Every row gives one point. Each table stands for the endless flat space through its points: a line for two points, a plane for three, and so on. Write the one point that lies in both, or say that there is none.

First (2 x 3):
+0.02,+0.24,+0.08
-0.14,+0.36,-0.12
Second (2 x 3):
-0.01,+0.21,-0.12
-0.17,+0.37,+0.12
They share: no point

First (3 x 6):
-0.19,+0.42,-0.13,-0.02,-0.37,-0.25
-0.22,+0.48,-0.05,-0.11,-0.27,-0.27
-0.23,+0.42,+0.04,-0.07,-0.19,-0.22
Second (4 x 6):
+0.02,+0.23,-0.42,+0.01,-0.56,+0.19
-0.23,-0.13,-0.19,+0.18,-0.44,-0.19
+0.02,+0.00,+0.13,+0.19,-0.30,-0.12
-0.56,+0.01,+0.00,+0.53,-0.26,-0.27
They share: -0.16,+0.12,-0.02,+0.28,-0.33,-0.06

First (5 x 8):
-0.07,+0.11,-0.28,+0.09,+0.41,+0.15,-0.08,+0.38
-0.37,+0.21,-0.04,+0.45,-0.09,+0.49,-0.22,+0.86
+0.16,+0.06,-0.37,-0.01,+0.44,+0.18,+0.02,+0.11
+0.08,+0.06,-0.34,-0.15,+0.76,-0.01,-0.12,+0.51
-0.16,+0.13,-0.39,+0.11,+0.37,+0.08,-0.02,+0.02
Second (3 x 8):
-0.06,+0.28,-0.28,+0.13,+0.13,+0.28,-0.06,+0.27
-0.16,+0.37,-0.22,+0.11,+0.29,+0.17,+0.13,+0.54
-0.03,+0.07,-0.22,+0.31,+0.01,+0.43,-0.27,+0.00
They share: no point

First (3 x 11):
+0.10,-0.53,+0.27,-0.59,-0.23,-0.46,-0.35,+0.10,-0.10,+0.19,-0.14
+0.25,-0.45,-0.03,-0.26,+0.10,-0.01,+0.00,+0.27,-0.52,+0.35,-0.42
+0.35,-0.31,+0.03,-0.17,-0.07,-0.23,-0.33,+0.34,-0.41,+0.24,-0.26
Second (4 x 11):
+0.28,-0.36,+0.34,-0.20,-0.03,-0.35,-0.35,+0.38,+0.10,+0.37,+0.12
+0.31,-0.60,-0.38,-0.31,-0.32,+0.19,-0.43,+0.14,-0.82,-0.10,-0.32
+0.32,-0.43,-0.17,-0.30,-0.25,+0.03,-0.46,+0.59,-0.36,+0.19,-0.22
+0.26,-0.16,+0.22,-0.22,+0.19,-0.63,-0.23,+0.02,-0.34,+0.15,-0.32
They share: no point

First (2 x 12):
+0.05,-0.11,-0.36,-0.07,-0.41,-0.07,+0.02,+0.45,-0.16,+0.09,-0.21,-0.48
-0.01,+0.01,-0.12,-0.22,-0.29,-0.10,-0.01,+0.18,+0.08,-0.06,-0.15,-0.18
Second (4 x 12):
-0.11,-0.30,-0.56,+0.09,-0.44,+0.53,+0.46,+0.03,-0.03,+0.29,-0.56,+0.15
+0.47,-0.10,-0.28,-0.01,-0.74,-0.07,+0.00,+0.13,-0.09,+0.21,-0.32,-0.37
-0.05,+0.08,+0.24,-0.22,-0.16,-0.12,-0.15,+0.80,+0.20,+0.00,+0.01,-0.86
+0.09,-0.14,-0.72,+0.01,-0.56,+0.17,+0.38,-0.13,-0.27,+0.01,-0.44,+0.19
They share: no point

First (6 x 18):
+0.27,+0.18,+0.34,+0.53,+0.10,+0.39,-0.53,+0.60,-0.03,-0.96,+0.44,+0.28,+0.47,+0.04,-0.05,+0.16,-0.77,+0.12
+0.25,+0.08,+0.46,-0.33,-0.14,-0.42,-0.16,-0.06,+0.23,-0.79,+0.43,+0.26,-0.39,-0.80,+0.27,-0.31,-0.18,+0.13
+0.11,+0.35,+0.31,-0.40,-0.19,+0.18,-0.19,-0.13,+0.29,-0.21,-0.01,+0.04,-0.35,-0.36,+0.29,-0.21,+0.10,-0.03
+0.11,+0.35,+0.54,-0.15,-0.20,+0.38,+0.02,-0.15,+0.53,-0.18,+0.16,-0.29,+0.21,-0.28,-0.04,+0.15,+0.03,+0.16
+0.37,+0.36,+0.15,-0.06,-0.77,+0.04,-0.15,+0.32,+0.81,+0.06,+0.34,+0.39,+0.05,-0.14,-0.22,-0.29,+0.19,+0.20
-0.13,+0.33,+0.41,-0.04,-0.11,+0.73,-0.32,-0.03,+0.18,-0.19,-0.31,-0.10,+0.05,+0.09,+0.14,+0.00,-0.05,-0.36
Second (3 x 18):
+0.13,+0.27,+0.33,-0.09,-0.14,+0.22,-0.30,+0.21,+0.51,-0.47,+0.22,+0.16,-0.06,-0.24,-0.15,-0.15,+0.01,+0.18
+0.29,-0.13,-0.17,-0.07,-0.30,-0.06,-0.02,+0.17,+0.49,-0.67,+0.10,+0.40,-0.02,-0.68,+0.21,+0.29,-0.19,+0.56
+0.06,+0.28,+0.32,-0.11,-0.01,+0.29,-0.40,+0.22,+0.65,-0.51,+0.13,+0.19,-0.22,-0.28,-0.27,-0.14,+0.18,+0.19
They share: no point

First (7 x 24):
+0.14,+0.33,-0.38,-0.10,-0.23,+0.14,-0.02,+0.26,+0.11,-0.09,-0.02,+0.17,+0.12,+0.00,-0.29,-0.19,+0.11,+0.48,+0.19,+0.14,+0.19,-0.18,-0.01,+0.12
+0.30,-0.31,-0.39,-0.33,-0.10,-0.54,-0.45,+0.15,+0.30,+0.10,+0.08,-0.33,+0.66,+0.07,-0.50,+0.23,-0.30,-0.15,-0.69,+0.22,+0.35,-0.91,+0.39,-0.07
+0.60,+0.02,-0.08,-0.26,-0.54,-0.53,+0.04,+0.47,+0.21,+0.36,+0.51,+0.02,+0.35,+0.31,-0.57,+0.08,+0.08,+0.26,-0.06,+0.46,+0.46,-0.74,+0.17,-0.10
-0.72,+0.72,-0.53,-0.08,-0.06,+0.37,-0.87,-0.18,+0.12,+0.12,-0.81,+0.52,+0.03,-0.43,-0.28,-0.27,+0.19,-0.02,-0.28,-0.04,+0.32,+0.19,-0.14,+0.37
-0.90,+0.63,-0.76,+0.14,+0.21,+0.68,-1.04,-0.26,+0.01,-0.19,-1.08,+0.41,-0.06,-0.60,-0.15,-0.19,+0.01,+0.00,-0.39,-0.26,+0.15,+0.28,-0.09,+0.48
+0.28,+0.07,-0.10,-0.56,-0.27,-0.32,-0.10,+0.46,+0.43,+0.29,+0.12,+0.01,+0.30,+0.02,-0.47,+0.11,-0.17,+0.24,-0.37,+0.24,+0.45,-0.56,+0.01,-0.14
+0.41,-0.07,-0.40,-0.35,+0.11,-0.32,-0.26,-0.13,+0.09,+0.13,+0.12,+0.03,+0.84,+0.03,-0.38,-0.57,-0.13,-0.18,+0.02,+0.53,+0.02,-0.45,+0.47,+0.06
Second (4 x 24):
-0.20,+0.34,-0.47,-0.26,+0.11,+0.18,-0.03,+0.06,+0.35,-0.25,-0.43,-0.01,+0.56,-0.15,-0.01,-0.41,-0.46,+0.10,-0.19,-0.02,+0.30,-0.25,-0.09,-0.04
+0.32,+0.19,-0.44,-0.22,+0.10,+0.30,-0.37,+0.25,+0.31,+0.03,-0.22,+0.20,+0.05,-0.05,-0.31,-0.03,-0.04,+0.04,-0.27,+0.28,+0.17,-0.16,+0.16,+0.10
-0.16,+0.30,-0.31,-0.20,-0.37,-0.30,-0.41,-0.28,-0.03,+0.19,-0.15,+0.45,+0.36,-0.29,-0.13,-0.27,-0.24,+0.38,-0.19,-0.22,-0.10,-0.55,-0.07,+0.26
+0.26,+0.26,-0.41,-0.33,+0.33,+0.14,-0.16,+0.09,+0.46,+0.01,-0.15,+0.02,+0.24,+0.00,+0.01,-0.40,-0.05,-0.20,-0.31,+0.00,+0.40,-0.20,+0.16,-0.27
They share: no point
